Rows are points. Any point is a mix of the corners, with weights that add up to 1. It lies inside the corners' shape when no weight is negative. Say inside or outside, and name the corners with a negative weight.

Corners:
(1): [-0.14 -0.29  0.11]
(2): [-0.01  0.59  0.62]
(3): [-0.05 -0.10 -0.17]
(4): [-0.93 -0.13 -0.30]
Points:
[-0.32  0.30  0.17] -> outside (1)
[-0.25  0.30  0.29] -> inside
[-0.16 -0.20  0.12] -> inside
[-0.52  0.11  0.12] -> outside (3)
[-0.10 -0.12 -0.08] -> inside
[-0.24 -0.21  0.03] -> inside

Corners:
(1): [ 0.57  0.39 -0.32 -0.01  0.13 -0.53  0.70  0.21]
(2): [-0.15  0.19  0.74 -0.60  0.19  0.51 -0.19 -0.41]
(3): [-0.18 -0.09  0.16 -0.43  0.18 -0.53 -0.43 -0.34]
(4): [-0.54  0.19  0.17  0.08 -0.43  0.13 -0.48  0.21]
(5): [ 0.31  0.59 -0.08  0.19  0.92 -0.88  0.41  0.07]
(6): [-0.45 -0.03 -0.16 -0.28  0.12  0.46 -0.19  0.05]
(7): [ 0.40 -0.37  0.47  0.19  0.30  0.55  0.38  0.18]
(8): [ 0.16  0.04 -0.11  0.20  0.11  0.27 -0.74 -0.29]
(9): [-0.33 -0.10  0.04  0.29 -0.18  0.29 -0.10 -0.38]
Points:
[-0.30  0.20 -0.27  0.02 -0.02 -0.31 -0.42 -0.02] -> outside (2, 7)
[-0.30 -0.02  0.17 -0.04 -0.14  0.22 -0.14 -0.11] -> outside (5, 8)
[-0.10  0.08  0.05 -0.19  0.28 -0.27 -0.15 -0.14] -> inside
[ 0.05  0.04 -0.03  0.20  0.15  0.03 -0.14 -0.08] -> outside (2)
[-0.04  0.06 -0.03  0.03  0.10 -0.22 -0.14 -0.05] -> outside (2)
[-0.14  0.26  0.30 -0.23  0.10  0.30 -0.12 -0.20] -> outside (3, 7)

Corners:
(1): [ 0.29 -0.52  0.43 -0.33 -0.13 -0.19  0.32 -0.41 -0.12  0.06  0.58]
(2): [-0.14  0.00 -0.28 -0.25  0.30  0.14  0.27 -0.16  0.23 -0.35  0.19]
(3): [ 0.46 -0.42 -0.34 -0.18 -0.27  0.39  0.25 -0.47  0.47 -0.03  0.22]
(4): [ 0.06 -0.67 -0.07  0.17 -0.24  0.12  0.27  0.18 -0.18  0.18 -0.01]
(5): [ 0.17 -0.17 -0.01 -0.31 -0.09 -0.49  0.44 -0.35  0.35  0.60 -0.27]
(6): [ 0.48 -0.12 -0.32 -0.06 -0.29 -0.39 -0.35 -0.30 -0.28  0.34  0.13]
(7): [ 0.30 -0.37  0.10 -0.13  0.82 -0.36  0.51 -0.28  0.05 -0.11 -0.34]
(8): [ 0.47  0.58  0.00  0.18 -0.44 -0.35 -0.68  1.15  0.12  0.10  0.05]
(9): [-0.26 -0.32  0.33  0.84  0.15 -0.42  0.23  0.08  0.27  0.14  0.21]
(10): [ 0.03  0.02 -0.36  0.12 -0.16 -0.17  0.33  0.07  0.24 -0.74 -0.21]
(11): [-0.08 -0.37 -0.06 -0.22 -0.10  0.46 -0.16 -0.29  0.34 -0.55 -0.42]
(12): [ 0.07  1.52  0.21  0.80  0.24 -0.35  0.48  0.56  0.27  0.03 -0.07]
Points:
[ 0.25 -0.36 -0.03 -0.12  0.09 -0.14  0.08 -0.21  0.06 -0.20  0.14] -> outside (4, 5, 12)
[ 0.26  0.06 -0.01 -0.08 -0.02 -0.13  0.16  0.01  0.10 -0.04  0.04] -> outside (9)
[ 0.11 -0.24 -0.12 -0.17  0.05  0.02  0.30 -0.25  0.12 -0.09 -0.06] -> outside (8, 9)
[ 0.16  0.02 -0.15 -0.20  0.10  0.05  0.14 -0.01  0.15  0.08 -0.13] -> outside (1, 9, 10)
[ 0.05 -0.18  0.09  0.29  0.20 -0.21  0.58 -0.29  0.11  0.29  0.17] -> outside (8, 10, 11)
[ 0.20 -0.13  0.00 -0.02  0.33 -0.18  0.32 -0.10  0.13 -0.06 -0.11] -> inside
[ 0.27 -0.52  0.04 -0.09 -0.08 -0.13  0.13 -0.09  0.06  0.34  0.22] -> outside (10, 11, 12)
[ 0.22 -0.50 -0.01 -0.11 -0.09 -0.05  0.04 -0.25  0.10  0.12  0.12] -> outside (10, 12)

Corners:
(1): [-0.22  0.53 -0.37  0.42  0.10 -0.17  0.01 -0.22 -0.19 -0.51  0.54  0.05
  0.09 -0.26 -0.34 -0.23  0.10 -0.05]
(2): [ 0.51 -0.11  0.10 -0.22  0.30  0.11 -0.42 -0.25  0.06  0.10 -0.22 -0.21
  0.24 -0.31 -0.26  0.08  0.18  0.40]
(3): [-0.32  0.56  0.02 -0.14  0.41  0.15 -0.05 -1.23  0.02 -0.08 -0.13  0.21
 -0.42 -0.05  0.19 -0.18 -0.11 -0.33]
(4): [ 0.59  0.47  0.29  0.19  0.32 -0.10  0.12  0.32 -0.47 -0.09  0.05 -0.01
 -1.41 -0.47  0.04 -0.19 -0.73 -0.08]
(5): [-0.23  0.21 -0.34 -0.03 -0.02  0.04 -0.37 -1.66 -0.21 -0.07  0.33 -0.27
  0.09 -0.36 -0.07  0.42 -0.10 -0.16]
(6): [ 0.21  0.55 -0.09 -0.17  0.37 -0.06  0.08  0.09  0.30  0.06 -0.18 -0.41
  0.02 -0.48 -0.46 -0.28 -0.20  0.07]
(7): [-0.33  0.20 -0.30 -0.14 -0.08 -0.20 -0.70 -0.47 -0.28 -0.13  0.02 -0.27
  0.17 -0.37 -0.58 -0.24 -0.40 -0.17]
(8): [-0.48  0.03 -0.39  0.15  0.06  1.28  0.14  0.01 -0.21 -0.16 -0.21 -0.14
 -0.33  0.14 -0.05  0.46  0.05 -0.32]
(9): [ 0.23  0.25  0.07 -0.46  0.04 -0.01 -0.36 -0.05 -0.30  0.13  0.61  0.20
  0.01 -0.25 -0.13 -0.21 -1.27 -0.09]
(10): [ 0.11  0.23 -0.26  0.03  0.42 -0.05 -0.01 -0.08  0.19  0.04 -0.41  0.20
  0.03 -0.35 -0.20  0.28  0.13 -0.38]
(11): [ 0.12  0.09  0.03 -0.13 -0.31 -0.13  0.31  0.18 -0.35 -0.47  0.42  0.12
 -1.47 -0.18  0.05 -0.02 -0.45  0.15]
(12): [-0.10  0.35 -0.44 -0.22  0.30  0.91  0.08 -0.23 -0.10  0.33 -0.19  0.17
  0.06 -0.61 -0.35 -0.23  0.21  0.40]
(13): [-0.11 -0.09 -0.33  0.65 -0.19 -0.04 -0.13 -0.02 -0.22  0.14  0.98  0.05
 -0.18  0.11 -0.29 -0.32 -0.27 -0.12]
(14): [-0.39  0.53  0.43  0.22 -0.27  0.19  0.15  0.19  0.01 -0.03 -0.07  0.11
 -0.14 -0.25 -0.14 -0.21 -0.17  0.47]
(15): [-0.09  0.72 -0.10 -0.06 -0.18  0.15  0.21 -0.61 -0.25  0.00  0.10  0.12
 -0.30  0.52  0.03  0.18  0.20 -0.34]
(16): [-0.39  0.38 -0.52  0.60 -0.76  0.25  0.22  0.28 -0.14 -0.14  0.07 -0.15
 -0.24  0.28  0.27 -0.37 -0.37  0.74]
(17): [ 0.32 -0.51 -0.28 -0.27 -1.20  0.46 -0.55 -0.25 -0.15 -0.31 -0.23 -0.51
 -0.13 -0.06 -0.21 -0.35 -0.06  0.02]
(18): [-0.22  0.15 -0.03 -0.01  0.45 -0.02 -0.07 -0.10 -0.16  0.02 -0.04 -0.15
  0.08 -0.66  0.21  0.15  0.18  0.06]
(19): [ 0.04  0.43 -0.25  0.01  0.09 -0.01 -0.46  0.06  0.18 -0.24  0.31  0.11
 -0.22 -0.27 -0.03  0.13  0.26 -0.27]
Points:
[-0.08  0.30 -0.15  0.05  0.10  0.12 -0.12 -0.34 -0.11 -0.09  0.04 -0.06
 -0.21 -0.26 -0.21 -0.02  0.02 -0.09] -> outside (9, 16)
[-0.08  0.32 -0.19  0.09 -0.23  0.43 -0.13 -0.03 -0.10 -0.07  0.08 -0.06
 -0.13  0.05 -0.17 -0.18 -0.17  0.03] -> outside (5, 10, 11, 18)
[-0.02  0.16 -0.20 -0.06 -0.19  0.37 -0.09 -0.17 -0.12 -0.04 -0.03 -0.06
 -0.19 -0.26 -0.17 -0.15 -0.07  0.14] -> inside
[ 0.01  0.28 -0.15  0.10 -0.15 -0.04 -0.07 -0.03 -0.14 -0.23  0.33 -0.03
 -0.35 -0.16 -0.05  0.03 -0.22 -0.10] -> outside (2, 3, 7, 12)
[ 0.03  0.32 -0.14  0.12  0.03  0.16 -0.05 -0.05 -0.08 -0.03  0.11 -0.06
 -0.04 -0.23 -0.14 -0.02 -0.02  0.06] -> outside (3, 7, 11)
[-0.02  0.24 -0.12  0.01 -0.02  0.15 -0.10 -0.09 -0.11 -0.05  0.13  0.00
 -0.19 -0.17 -0.15 -0.13 -0.24 -0.02] -> outside (5)
[-0.15  0.13 -0.24  0.05 -0.31  0.14 -0.32 -0.45  0.01 -0.10  0.12 -0.17
  0.23 -0.13 -0.19 -0.20  0.18  0.10] -> outside (4, 8, 9, 10, 11)

Corners:
(1): [ 0.04 -0.76  0.18  0.73 -0.06 -0.14 -0.32  0.09  0.13  0.24  0.12 -0.57
  0.39 -1.00  0.22 -0.36 -0.13  0.04 -0.15 -0.50]
(2): [-0.36  0.08  0.50 -0.43 -0.23 -1.34 -0.49 -0.52 -0.16 -0.61  0.43 -1.05
 -0.11 -0.19  0.08 -0.18  0.25 -2.34  0.07 -0.01]
(3): [ 0.15  0.05 -0.04 -0.23 -0.17 -0.03  0.57 -0.33  0.15  0.01  0.06  0.15
  0.09 -0.38  0.10  0.09  0.19 -0.12 -0.17  0.25]
(4): [-0.04  0.15  1.08  0.29  0.20 -0.45 -0.39  0.03  0.75  0.24  0.01 -0.04
 -0.03  0.09 -0.49  0.14  0.01 -0.39 -0.46  0.11]
(5): [ 0.05  0.49 -0.01 -0.45  0.43  0.11  0.70  0.52 -0.17 -0.31  0.61  0.01
  0.08  0.20  0.40  0.09  0.28  0.29  0.15  0.17]
(6): [-0.22  0.50  0.02 -0.17 -0.29 -0.56 -0.26  0.17 -0.01 -0.45  0.11  0.05
 -0.17 -0.20  0.10 -0.05  0.01  0.21  0.16 -0.21]
(7): [-0.20  0.46  0.58 -0.21  0.42 -0.42 -0.27 -0.02 -0.13 -0.04 -0.05  0.01
  0.64 -0.03 -0.03  0.04  0.34  0.15 -0.37 -0.05]
(8): [-0.07 -0.25  0.40  0.38 -0.16  0.03 -0.22  0.44 -0.16 -0.14  0.17  0.00
  0.17  0.23  0.36 -0.06  0.45 -0.08 -0.19  0.13]
(9): [ 0.14  0.06 -0.07 -0.10  0.79 -0.32  0.09  0.45 -0.09  0.06 -0.24  0.16
  0.20 -0.71  0.28  0.11  0.37  0.23  0.22  0.05]
(10): [ 0.00 -1.19  0.30 -0.33  0.30  0.10  0.41  0.19  0.13  0.37  0.55  0.12
  0.39  0.08  0.40  0.02  0.09 -0.33  0.16 -0.91]
(11): [ 0.12 -0.19  0.20  0.79  0.23 -0.02 -0.28 -0.17  0.18 -0.16 -0.24  0.11
 -0.02 -0.20 -0.10 -0.06 -0.59  0.29 -0.10 -0.23]
(12): [ 0.39  0.34 -0.17 -0.35 -0.17 -0.04 -0.18  0.25  0.00 -0.30 -0.06 -0.18
  0.20 -0.21  0.34  0.18 -0.13  0.21  0.22  0.07]
(13): [ 0.85  0.05  0.13 -0.05  0.21 -0.19  0.13  0.20 -0.10  0.20  0.63  0.30
  0.26 -0.28  0.20  0.05  0.35 -0.35 -0.25 -0.69]
(14): [ 0.09 -0.09  0.04  0.29 -0.02  0.00  0.10  0.39  0.07  0.32 -0.16 -0.03
  0.26 -0.02 -0.44 -0.12  0.11  0.10  0.23 -0.19]
(15): [ 0.27 -0.18  0.32 -0.06 -0.22 -0.17 -0.24 -0.10  0.12 -0.07  0.42  0.01
 -0.20  0.02  0.16 -0.50  0.10  0.12  0.19 -0.03]
(16): [ 0.21 -0.02 -0.04 -0.40  0.24 -0.44 -0.06  0.07  0.15 -0.38 -0.05 -0.37
 -0.27 -0.08  0.10 -0.08 -0.05  0.16 -0.42 -0.20]
(17): [ 0.37  0.43  0.13 -0.33 -0.11 -0.58  0.61  0.55 -0.01 -0.06 -0.13  0.20
 -0.29 -0.01  0.13 -0.31 -0.77  0.05  0.11 -0.03]
(18): [ 0.12  0.21  0.11 -0.04 -0.06  0.27 -0.11  0.61 -0.13  0.48  0.11  0.15
 -0.21  0.21 -0.14  0.11 -0.13  0.23 -0.15  0.31]
(19): [ 0.13 -0.19  0.92 -0.26 -0.37  0.09  0.31  0.35 -0.34 -0.45  0.22 -0.10
 -0.34  0.17  0.00  0.10  0.15  0.06  0.14 -0.16]
(20): [ 0.40 -0.55  0.10 -0.21 -0.15 -0.19 -0.24  0.14 -0.01 -0.38  0.50  0.16
  0.15 -0.42 -0.14 -0.17 -0.15  0.07 -0.14  0.28]
(21): [-0.23  0.40 -0.21 -0.55 -0.12  0.07 -0.04  0.23  0.08 -0.49  0.02 -0.07
 -0.22 -0.36  0.33 -0.55 -0.05 -0.65  0.06 -0.06]
Points:
[ 0.05 -0.89  0.57  0.38  0.21 -0.78 -0.68 -0.58  0.49  0.01  0.28 -0.14
  0.49 -0.53  0.15  0.09  0.18 -0.40 -0.37 -0.61] -> outside (5, 14, 17, 18, 19, 21)
[ 0.05 -0.21  0.19 -0.11  0.04 -0.16  0.04  0.19  0.04  0.00  0.21  0.00
  0.10 -0.10  0.10 -0.07  0.05 -0.09  0.06 -0.26] -> inside
[ 0.05 -0.04  0.38 -0.02  0.04 -0.24  0.01  0.17 -0.01 -0.09  0.20  0.03
  0.01 -0.18  0.09 -0.10  0.04 -0.15 -0.07 -0.08] -> outside (12, 14, 16)
[ 0.24 -0.16  0.23  0.01  0.02 -0.36  0.06  0.10  0.02 -0.12  0.23 -0.10
  0.07 -0.18  0.08 -0.05  0.02 -0.23  0.00 -0.18] -> outside (7, 18, 21)
[ 0.15  0.05  0.26  0.02 -0.01 -0.22 -0.04  0.07  0.09  0.01  0.22 -0.11
  0.03  0.06  0.16  0.01 -0.06 -0.04 -0.16 -0.15] -> outside (9, 14, 19, 20, 21)
[ 0.00  0.03  0.18 -0.04  0.12 -0.39 -0.14  0.05  0.02 -0.19  0.20 -0.07
  0.23 -0.34  0.29 -0.11  0.17 -0.36 -0.01 -0.08] -> outside (14, 16, 18, 19)
[ 0.09  0.00  0.23 -0.16  0.06 -0.27  0.04  0.16  0.02 -0.13  0.20 -0.01
 -0.04 -0.01  0.01 -0.10  0.05 -0.19 -0.05 -0.06] -> outside (1, 12)
